Each row is a point. The points of each table are mixes of a few directions, plus a little noise. How many directions does each table use, and how many do they share? Where both have some left over, give the other angles between the two spaces (their principal angles), to ten degrees, smallest first.

First (7 x 3):
array([[-0.09,  0.27, -0.05],
       [ 0.40, -1.24,  0.24],
       [-0.04,  0.12, -0.02],
       [ 0.00, -0.01,  0.00],
       [-0.12,  0.36, -0.07],
       [-0.18,  0.56, -0.11],
       [ 0.02, -0.05,  0.01]])
Second (7 x 3):
array([[-0.03,  0.49, -0.08],
       [-0.20,  0.18, -0.05],
       [-0.34,  0.10, -0.05],
       [ 0.30,  0.46, -0.04],
       [-0.10,  0.21, -0.04],
       [ 0.09, -1.15,  0.19],
       [ 0.28, -0.30,  0.08]])
Directions: first 1, second 2, shared 1

First (10 x 8):
array([[-0.21,  0.27,  0.16,  0.03,  0.40, -0.09,  0.41,  0.29],
       [-0.09, -0.07, -0.09, -0.03,  0.14, -0.03, -0.18, -0.12],
       [-0.09, -0.22, -0.21, -0.14,  0.17, -0.11, -0.34, -0.32],
       [-0.32,  0.26,  0.01,  0.42,  0.39,  0.42, -0.38,  0.21],
       [ 0.45, -0.71, -0.29, -0.76, -0.56, -0.66,  0.01, -0.74],
       [ 0.02,  0.42,  0.32,  0.32, -0.09,  0.25,  0.45,  0.55],
       [ 0.21, -0.02,  0.05,  0.05, -0.38,  0.09,  0.03,  0.04],
       [-0.50,  0.18, -0.05,  0.11,  0.83,  0.02, -0.16,  0.06],
       [ 0.34, -0.43, -0.23, -0.13, -0.60,  0.03, -0.50, -0.44],
       [ 0.18,  0.32,  0.33,  0.14, -0.30,  0.07,  0.66,  0.49]])
Second (9 x 8):
array([[-0.12,  0.33,  0.28, -0.15,  0.35, -0.33,  0.94,  0.41],
       [ 0.30, -0.26, -0.01, -0.48, -0.35, -0.50,  0.47, -0.20],
       [ 0.06,  0.41,  0.28,  0.50, -0.24,  0.50,  0.11,  0.53],
       [ 0.23, -0.03, -0.02,  0.37, -0.56,  0.51, -0.52,  0.01],
       [ 0.41, -0.32, -0.11, -0.12, -0.70,  0.01, -0.22, -0.29],
       [-0.35, -0.25, -0.27, -0.39,  0.72, -0.45, -0.18, -0.42],
       [-0.10, -0.09, -0.12,  0.04,  0.12,  0.07, -0.33, -0.16],
       [-0.40,  0.12, -0.03, -0.02,  0.71, -0.12,  0.03,  0.03],
       [-0.02,  0.09,  0.00,  0.26, -0.07,  0.30, -0.29,  0.08]])
Directions: first 3, second 3, shared 3

First (8 x 12):
array([[ 0.39, -0.27,  0.02, -0.03,  0.50,  0.03,  0.40, -0.39,  0.01,
        -0.38, -0.48, -0.20],
       [-0.33,  0.25,  0.48,  0.17,  0.05, -0.34, -0.56,  0.14, -0.21,
        -0.10,  0.42, -0.39],
       [-0.63, -0.15, -0.30, -0.58,  0.18,  0.11,  0.14, -0.02,  0.02,
         0.77,  0.55,  0.16],
       [ 0.97, -0.36, -0.19,  0.00,  0.18, -0.72,  0.22,  0.10, -0.07,
         0.08, -0.18, -0.14],
       [-0.32,  0.41,  0.44,  0.12, -0.20,  0.50, -0.16, -0.19,  0.12,
        -0.18, -0.19,  0.37],
       [-0.02, -0.42, -0.70, -0.05,  0.08, -0.21,  0.12,  0.25, -0.14,
         0.00,  0.26, -0.48],
       [-0.04,  0.62,  0.70,  0.11, -0.26,  0.06,  0.18, -0.01,  0.29,
        -0.11, -0.36,  0.13],
       [-0.02, -0.06, -0.46,  0.22, -0.53,  0.54, -0.33,  0.11, -0.03,
        -0.09, -0.02,  0.55]])
Second (10 x 12):
array([[ 0.44,  0.20,  0.07, -0.44, -0.29,  0.15, -0.14, -0.05,  0.08,
         0.13, -0.03, -0.35],
       [-0.15, -0.59,  0.19,  0.10,  0.15,  0.48, -0.14,  0.51,  0.06,
         0.09, -0.12,  0.25],
       [-0.27, -0.79,  0.45,  0.06, -0.55,  0.05,  0.08, -0.29,  0.00,
        -0.21,  0.00, -0.02],
       [-0.16, -0.34,  0.00,  0.88,  0.69,  0.16,  0.01,  0.27,  0.37,
         0.13,  0.08,  0.52],
       [-0.40, -0.55,  0.14,  0.21, -0.06, -0.08,  0.04, -0.06,  0.04,
        -0.18,  0.00,  0.24],
       [-0.22, -0.29,  0.14,  0.66,  0.15, -0.04,  0.19, -0.13,  0.04,
        -0.06,  0.10,  0.24],
       [-0.10,  0.56, -0.58, -0.53,  0.44, -0.17, -0.21,  0.45, -0.05,
         0.03, -0.13,  0.14],
       [ 0.65,  0.79,  0.14,  0.00, -0.18,  0.51,  0.28,  0.01, -0.75,
         0.35,  0.00, -0.59],
       [-0.09,  0.82, -0.51, -0.77, -0.15, -0.65,  0.00, -0.26, -0.29,
        -0.20, -0.03, -0.24],
       [ 0.31,  0.16, -0.04, -0.20, -0.24, -0.37, -0.10, -0.50,  0.50,
        -0.05,  0.12, -0.19]])
Directions: first 6, second 5, shared 0; angles 60, 70, 70, 80, 90

First (9 x 18):
array([[ 0.24, -0.78,  0.04, -0.03, -0.07,  0.06, -0.55, -0.15,  0.14,
         0.08, -0.37,  0.33, -0.22, -0.34,  1.55,  0.30,  0.39, -0.31],
       [ 0.48, -0.75, -0.13,  0.16,  0.14,  0.17, -0.49,  0.02,  0.30,
        -0.35, -0.15,  0.03, -0.31, -0.63,  0.43,  0.24,  0.32, -0.65],
       [-0.17,  0.54, -0.07,  0.33, -0.02, -0.20,  0.12,  0.35,  0.24,
         0.22, -0.12, -0.06, -0.09,  0.16, -0.41, -0.30, -0.20,  0.30],
       [-0.08,  0.59,  0.11, -0.18, -0.21, -0.04,  0.63,  0.04, -0.53,
        -0.28,  0.52, -0.51,  0.13,  0.21, -0.72, -0.54, -0.60,  0.22],
       [-0.18,  0.00,  0.01, -0.06,  0.13, -0.12,  0.08,  0.01,  0.10,
         0.19,  0.03,  0.02, -0.12,  0.44, -0.31, -0.12, -0.25,  0.23],
       [ 0.21, -0.17, -0.05,  0.21, -0.13,  0.20, -0.48, -0.04,  0.15,
         0.01, -0.43,  0.35,  0.18, -0.72,  1.00,  0.56,  0.83, -0.33],
       [-0.31,  0.55,  0.04, -0.15,  0.04, -0.36, -0.02, -0.15, -0.20,
        -0.17,  0.28, -0.26, -0.02,  0.60, -0.59,  0.19, -0.13,  0.18],
       [-0.14, -0.05,  0.03, -0.21,  0.12,  0.26,  0.33, -0.17, -0.07,
         0.19,  0.09,  0.15,  0.33,  0.16, -0.61,  0.04,  0.00,  0.15],
       [-0.05,  0.10,  0.03, -0.07, -0.03,  0.10,  0.40,  0.07, -0.11,
         0.14,  0.12, -0.04,  0.10,  0.12, -0.36, -0.37, -0.32,  0.22]])
Second (11 x 18):
array([[ 0.16, -0.02, -0.03, -0.17, -0.17, -0.33, -0.10, -0.39, -0.37,
        -0.15,  0.13,  0.04,  0.20, -0.01,  0.34,  0.48,  0.08,  0.06],
       [ 0.26, -0.40, -0.11,  0.28,  0.14,  0.17,  0.14,  0.16,  0.32,
         0.14, -0.16,  0.12, -0.05, -0.37, -0.25, -0.16, -0.12, -0.17],
       [-0.44,  0.47,  0.15,  0.04, -0.12,  0.10,  0.20,  0.04, -0.06,
         0.46, -0.21,  0.22,  0.36,  0.15,  0.21,  0.06,  0.19,  0.26],
       [-0.02,  0.10,  0.05, -0.14,  0.08,  0.20, -0.11, -0.18, -0.19,
        -0.48,  0.27, -0.23,  0.14, -0.16, -0.42,  0.35,  0.31, -0.42],
       [ 0.03,  0.30, -0.06, -0.03, -0.09, -0.55,  0.02, -0.55, -0.45,
        -0.16,  0.22, -0.01,  0.42,  0.07, -0.28,  0.91,  0.08, -0.01],
       [-0.69,  0.52,  0.19, -0.01,  0.30,  0.73, -0.03,  0.73,  0.54,
         0.06, -0.10, -0.25, -0.39,  0.42, -0.72, -0.92,  0.15,  0.01],
       [-0.09,  0.06,  0.14, -0.35, -0.07,  0.30, -0.20, -0.03, -0.21,
        -0.35,  0.15, -0.17, -0.05,  0.00,  0.34, -0.09,  0.30, -0.16],
       [ 0.35, -0.30, -0.33,  0.17, -0.04, -0.97, -0.08,  0.08,  0.30,
         0.43, -0.16,  0.20, -0.54,  0.56,  0.21, -0.33, -0.83,  0.81],
       [-0.48,  0.49,  0.31, -0.40, -0.25,  0.34, -0.08, -0.03, -0.35,
         0.07, -0.05,  0.05,  0.25,  0.22,  0.83, -0.07,  0.46,  0.19],
       [ 0.66, -0.80, -0.18,  0.59,  0.21, -0.41,  0.28, -0.01,  0.15,
        -0.33,  0.22, -0.36, -0.43, -0.55, -0.50,  0.06, -0.87, -0.78],
       [ 0.24, -0.42, -0.12, -0.01,  0.01,  0.44, -0.04,  0.17,  0.33,
         0.30, -0.33,  0.41,  0.07, -0.35,  0.25, -0.30,  0.26,  0.19]])
Directions: first 6, second 6, shared 4; angles 60, 90

First (9 x 32):
array([[ 0.12, -0.05, -0.18, -0.09,  0.32, -0.14, -0.17, -0.46, -0.19,
        -0.20, -0.38, -0.06, -0.08, -0.35, -0.43, -0.53,  0.29, -0.41,
         0.54, -0.39,  0.13,  0.34,  0.09, -0.14,  0.12,  0.04, -0.11,
        -0.15,  0.19, -0.43, -0.10, -0.67],
       [ 0.05, -0.20, -0.04, -0.02,  0.24, -0.22,  0.04, -0.04,  0.10,
        -0.12, -0.03, -0.04,  0.30, -0.10,  0.20,  0.29,  0.05, -0.21,
        -0.01, -0.01, -0.34,  0.34,  0.07,  0.06,  0.02, -0.17,  0.14,
         0.13,  0.08,  0.23, -0.12,  0.17],
       [ 0.13, -0.10, -0.11,  0.19, -0.03, -0.08,  0.45,  0.22,  0.29,
         0.11, -0.29, -0.16, -0.01,  0.31,  0.20,  0.53,  0.14, -0.06,
        -0.08,  0.07, -0.38,  0.12,  0.18, -0.02,  0.31, -0.38,  0.06,
         0.20,  0.15,  0.53, -0.24,  0.02],
       [ 0.15, -0.37, -0.16,  0.32, -0.13, -0.25,  0.28,  0.13,  0.25,
        -0.19,  0.43, -0.05,  0.61,  0.08,  0.19,  0.67, -0.09,  0.23,
         0.36,  0.64, -0.40,  0.20, -0.04, -0.07,  0.28, -0.32, -0.23,
         0.29,  0.23,  0.26,  0.07,  0.40],
       [-0.34,  0.42,  0.37, -0.48,  0.06,  0.35, -0.75, -0.20, -0.49,
         0.07,  0.17,  0.28, -0.39, -0.34, -0.17, -0.97, -0.23,  0.02,
        -0.46, -0.46,  0.71, -0.42, -0.23,  0.17, -0.71,  0.72,  0.21,
        -0.42, -0.47, -0.65,  0.28,  0.00],
       [ 0.34, -0.37, -0.46,  0.35,  0.03, -0.34,  0.29, -0.32,  0.08,
        -0.34, -0.09, -0.18,  0.32, -0.13, -0.45,  0.06,  0.29, -0.09,
         1.13,  0.29, -0.15,  0.43,  0.09, -0.34,  0.61, -0.34, -0.54,
         0.11,  0.52, -0.27, -0.05, -0.57],
       [ 0.09, -0.03, -0.06,  0.38, -0.44,  0.08,  0.64,  0.53,  0.41,
         0.26,  0.06, -0.13, -0.03,  0.62,  0.31,  0.81, -0.05,  0.41,
        -0.18,  0.49, -0.32, -0.25,  0.08, -0.04,  0.37, -0.40, -0.10,
         0.29,  0.09,  0.65, -0.08,  0.31],
       [-0.26,  0.20,  0.37, -0.21, -0.09,  0.23, -0.21,  0.33, -0.01,
         0.21,  0.32,  0.17, -0.04,  0.12,  0.46,  0.15, -0.35,  0.21,
        -0.89,  0.00,  0.03, -0.35, -0.13,  0.29, -0.50,  0.24,  0.38,
        -0.01, -0.41,  0.26,  0.10,  0.71],
       [-0.27,  0.50,  0.28, -0.43,  0.05,  0.39, -0.56, -0.19, -0.44,
         0.19, -0.20,  0.17, -0.67, -0.20, -0.30, -1.01, -0.05, -0.09,
        -0.40, -0.64,  0.72, -0.43, -0.10,  0.09, -0.52,  0.60,  0.19,
        -0.44, -0.38, -0.57,  0.12, -0.35]])
Second (11 x 32):
array([[-0.25,  0.11,  0.24, -0.43,  0.08,  0.51, -0.29,  0.23, -0.22,
        -0.13, -0.43,  0.02, -0.45,  0.27,  0.06, -0.40,  0.18,  0.05,
        -1.18, -0.68,  0.11,  0.06,  0.00,  0.09, -0.63,  0.19,  0.47,
        -0.10, -0.22,  0.46, -0.37, -0.19],
       [ 0.01, -0.24, -0.01, -0.09,  0.30, -0.29, -0.27, -0.27, -0.10,
        -0.36,  0.19,  0.08,  0.44, -0.39,  0.00, -0.06, -0.03, -0.24,
         0.22,  0.02, -0.11,  0.41, -0.07,  0.08, -0.12,  0.06,  0.01,
         0.01,  0.03, -0.20,  0.08,  0.13],
       [-0.16,  0.02,  0.28,  0.24, -0.28, -0.37,  0.05,  0.04,  0.05,
        -0.33,  0.27,  0.28,  0.09,  0.01, -0.06,  0.16, -0.41, -0.05,
         0.01,  0.47,  0.26,  0.02, -0.20,  0.44,  0.08,  0.16, -0.24,
        -0.06, -0.34, -0.27,  0.48,  0.42],
       [-0.09,  0.33, -0.02, -0.37, -0.06,  0.76, -0.27,  0.06, -0.31,
         0.33, -0.34, -0.11, -0.68,  0.18, -0.25, -0.78,  0.29,  0.31,
        -0.46, -0.66,  0.39, -0.45,  0.03, -0.34, -0.39,  0.25,  0.17,
        -0.22,  0.02, -0.03, -0.30, -0.64],
       [ 0.14,  0.24, -0.20,  0.16, -0.26,  0.26,  0.28,  0.08,  0.09,
         0.55, -0.05, -0.16, -0.34,  0.20, -0.12, -0.03,  0.09,  0.28,
         0.40,  0.08,  0.13, -0.54,  0.10, -0.33,  0.33, -0.10, -0.20,
        -0.02,  0.18, -0.10, -0.02, -0.30],
       [ 0.00, -0.11,  0.03,  0.12,  0.03, -0.35, -0.07, -0.18,  0.00,
        -0.23,  0.27,  0.12,  0.32, -0.25, -0.06,  0.07, -0.18, -0.13,
         0.38,  0.30,  0.04,  0.16, -0.10,  0.15,  0.10,  0.06, -0.18,
        -0.01, -0.05, -0.31,  0.28,  0.21],
       [-0.19, -0.32,  0.25, -0.19,  0.36, -0.49, -0.59, -0.38, -0.26,
        -0.85,  0.33,  0.32,  0.60, -0.58, -0.07, -0.25, -0.23, -0.40,
        -0.03,  0.04,  0.07,  0.69, -0.25,  0.42, -0.42,  0.32,  0.03,
        -0.10, -0.25, -0.41,  0.30,  0.35],
       [ 0.31,  0.31, -0.54, -0.23,  0.02,  0.94,  0.20,  0.12, -0.02,
         1.06, -0.51, -0.54, -0.67,  0.31, -0.08, -0.38,  0.68,  0.44,
         0.18, -0.67, -0.11, -0.71,  0.37, -0.94,  0.15, -0.26,  0.16,
         0.02,  0.60,  0.30, -0.71, -0.97],
       [ 0.19, -0.03, -0.27,  0.06,  0.08, -0.07, -0.03, -0.27, -0.04,
         0.19,  0.19, -0.10,  0.18, -0.28, -0.16, -0.14,  0.08,  0.02,
         0.79,  0.11,  0.01, -0.11,  0.03, -0.30,  0.24, -0.03, -0.23,
        -0.02,  0.26, -0.40,  0.07, -0.21],
       [ 0.04, -0.12,  0.02,  0.21, -0.04, -0.34,  0.20,  0.03,  0.19,
        -0.10,  0.14,  0.04,  0.26,  0.00,  0.14,  0.43, -0.15, -0.11,
         0.17,  0.34, -0.18,  0.15,  0.00,  0.17,  0.23, -0.14, -0.09,
         0.12, -0.02,  0.07,  0.14,  0.32],
       [ 0.00, -0.19,  0.22,  0.50, -0.24, -0.57,  0.78,  0.54,  0.62,
        -0.12, -0.05,  0.05,  0.26,  0.53,  0.62,  1.37, -0.30, -0.17,
        -0.48,  0.64, -0.60,  0.30,  0.10,  0.56,  0.44, -0.51,  0.10,
         0.39, -0.20,  0.90,  0.05,  0.88]])
Directions: first 4, second 4, shared 2; angles 30, 50

First (9 x 32):
array([[-0.20,  0.43,  0.51,  0.13, -0.19,  0.43, -0.40, -0.21,  0.27,
         0.34,  0.22,  0.12, -0.04,  0.04,  0.20,  0.10, -0.09, -0.08,
        -0.06,  0.24, -0.20,  0.21, -0.10,  0.02,  0.00,  0.23,  0.23,
         0.04,  0.06, -0.13, -0.17, -0.03],
       [-0.05,  0.14,  0.05,  0.11, -0.04,  0.07,  0.08, -0.04,  0.00,
         0.08,  0.04, -0.01,  0.06, -0.05,  0.07, -0.14, -0.15,  0.20,
         0.03,  0.03, -0.05, -0.05, -0.10, -0.04,  0.06,  0.12, -0.03,
        -0.10,  0.00,  0.09, -0.03,  0.07],
       [-0.25,  0.59,  0.52,  0.28, -0.23,  0.47, -0.22, -0.24,  0.24,
         0.42,  0.25,  0.09,  0.06, -0.05,  0.27, -0.12, -0.31,  0.23,
         0.00,  0.25, -0.25,  0.10, -0.24, -0.05,  0.09,  0.39,  0.15,
        -0.12,  0.05,  0.02, -0.19,  0.08],
       [ 0.23, -0.34, -0.94,  0.18,  0.26, -0.69,  1.26,  0.30, -0.62,
        -0.40, -0.34, -0.29,  0.37, -0.32, -0.17, -0.85, -0.49,  1.06,
         0.26, -0.41,  0.26, -0.72, -0.21, -0.21,  0.29,  0.01, -0.66,
        -0.55, -0.14,  0.67,  0.24,  0.39],
       [-0.03, -0.03,  0.26, -0.16, -0.05,  0.17, -0.49, -0.06,  0.21,
         0.05,  0.08,  0.10, -0.18,  0.16, -0.01,  0.42,  0.31, -0.54,
        -0.12,  0.11, -0.04,  0.29,  0.16,  0.11, -0.16, -0.12,  0.25,
         0.28,  0.05, -0.30, -0.05, -0.20],
       [-0.28,  0.63,  0.67,  0.24, -0.27,  0.58, -0.44, -0.28,  0.34,
         0.47,  0.30,  0.14, -0.01,  0.01,  0.29,  0.04, -0.20,  0.03,
        -0.05,  0.31, -0.28,  0.23, -0.19, -0.01,  0.04,  0.37,  0.26,
        -0.01,  0.07, -0.10, -0.23,  0.00],
       [ 0.24, -0.78, -0.12, -0.67,  0.19, -0.25, -0.71,  0.17,  0.12,
        -0.40, -0.15,  0.09, -0.44,  0.37, -0.35,  0.98,  1.00, -1.36,
        -0.23, -0.09,  0.22,  0.45,  0.62,  0.27, -0.43, -0.72,  0.32,
         0.71,  0.04, -0.63,  0.14, -0.50],
       [-0.05,  0.20, -0.02,  0.20, -0.04,  0.03,  0.27, -0.03, -0.07,
         0.09,  0.02, -0.04,  0.15, -0.12,  0.09, -0.33, -0.31,  0.45,
         0.08,  0.00, -0.05, -0.17, -0.19, -0.09,  0.14,  0.20, -0.13,
        -0.23, -0.02,  0.22, -0.02,  0.16],
       [ 0.38, -0.85, -0.94, -0.30,  0.37, -0.80,  0.65,  0.39, -0.48,
        -0.64, -0.42, -0.21,  0.03, -0.04, -0.39, -0.10,  0.24,  0.02,
         0.08, -0.43,  0.39, -0.34,  0.24,  0.00, -0.03, -0.48, -0.38,
        -0.01, -0.10,  0.17,  0.31,  0.02]])
Second (10 x 32):
array([[-0.69,  0.40, -0.06, -0.62, -0.34, -1.00,  0.88,  0.10, -0.42,
         0.36, -0.23, -0.35, -0.08,  0.93,  0.10,  0.52, -0.31,  0.30,
         0.18, -0.29, -0.06, -0.68,  0.62, -0.75, -0.22,  0.13, -0.58,
         0.10, -0.12, -0.05, -0.70, -0.30],
       [-0.53,  0.43,  0.22, -0.40, -0.04, -0.04,  0.13, -0.08, -0.22,
        -0.05,  0.15, -0.12, -0.25,  0.60,  0.38,  0.42,  0.04,  0.19,
         0.23,  0.54, -0.23,  0.02,  0.48,  0.07,  0.12, -0.48,  0.17,
         0.34, -0.04, -0.30, -0.49, -0.24],
       [ 0.75, -0.03, -0.37,  0.50,  0.01,  0.62, -0.50,  0.25,  0.13,
        -0.39, -0.36, -0.17,  0.51, -0.45, -0.28, -0.58,  0.24, -0.05,
        -0.24, -0.72,  0.09,  0.01,  0.12, -0.26,  0.19, -0.26,  0.05,
        -0.72,  0.27,  0.25,  0.17,  0.30],
       [-0.40, -0.12,  0.09, -0.18, -0.05, -0.19,  0.08, -0.07,  0.08,
         0.07,  0.21,  0.08, -0.22,  0.25, -0.07,  0.04, -0.08,  0.03,
        -0.12,  0.28,  0.04, -0.10, -0.12, -0.06, -0.11,  0.47,  0.09,
         0.25, -0.09, -0.07, -0.23, -0.02],
       [ 0.43,  0.34,  0.20, -0.11,  0.23,  0.78, -0.33, -0.27, -0.03,
         0.00, -0.11,  0.12,  0.23, -0.20,  0.39,  0.35, -0.01, -0.34,
        -0.05, -0.07, -0.27,  0.56,  0.43,  0.31,  0.19, -0.52,  0.17,
        -0.15,  0.05, -0.20,  0.37, -0.06],
       [-0.02, -0.63, -0.39,  0.14, -0.10, -1.01,  0.70,  0.16, -0.01,
         0.29, -0.12,  0.00,  0.03, -0.21, -0.53, -0.35, -0.30,  0.14,
        -0.09, -0.52,  0.40, -0.60, -0.66, -0.40, -0.37,  0.96, -0.60,
        -0.09, -0.16,  0.47,  0.23,  0.15],
       [ 0.00,  0.07,  0.45, -0.07,  0.05,  0.92, -0.86, -0.34,  0.50,
         0.07,  0.31,  0.30, -0.08, -0.01,  0.08,  0.14,  0.10, -0.55,
        -0.47,  0.31, -0.16,  0.56,  0.04,  0.18,  0.00,  0.43,  0.62,
         0.15,  0.09, -0.35, -0.06,  0.04],
       [ 0.47, -0.44, -0.66,  0.02,  0.46,  0.20,  0.31,  0.06, -0.26,
        -0.59, -0.17, -0.01,  0.27, -0.41, -0.09, -0.55, -0.11,  0.33,
        -0.10, -0.13,  0.13,  0.01,  0.03,  0.20,  0.35, -0.13, -0.02,
        -0.32, -0.04,  0.24,  0.39,  0.33],
       [-0.16, -0.08,  0.48,  0.52, -0.14, -0.15, -0.37,  0.06,  0.24,
         0.17,  0.38,  0.20, -0.45, -0.37,  0.05,  0.03,  0.35, -0.03,
         0.48,  0.74,  0.01,  0.27, -0.84,  0.69, -0.10, -0.37,  0.25,
         0.50, -0.01, -0.02,  0.21, -0.15],
       [ 0.13,  0.06,  0.04,  0.19, -0.09, -0.12, -0.01,  0.12, -0.02,
         0.07, -0.08, -0.04,  0.03, -0.15, -0.01,  0.00,  0.09,  0.01,
         0.17, -0.12,  0.01, -0.03, -0.13,  0.00, -0.04, -0.21, -0.13,
        -0.07,  0.03,  0.10,  0.10, -0.05]])
Directions: first 2, second 6, shared 1; angles 80
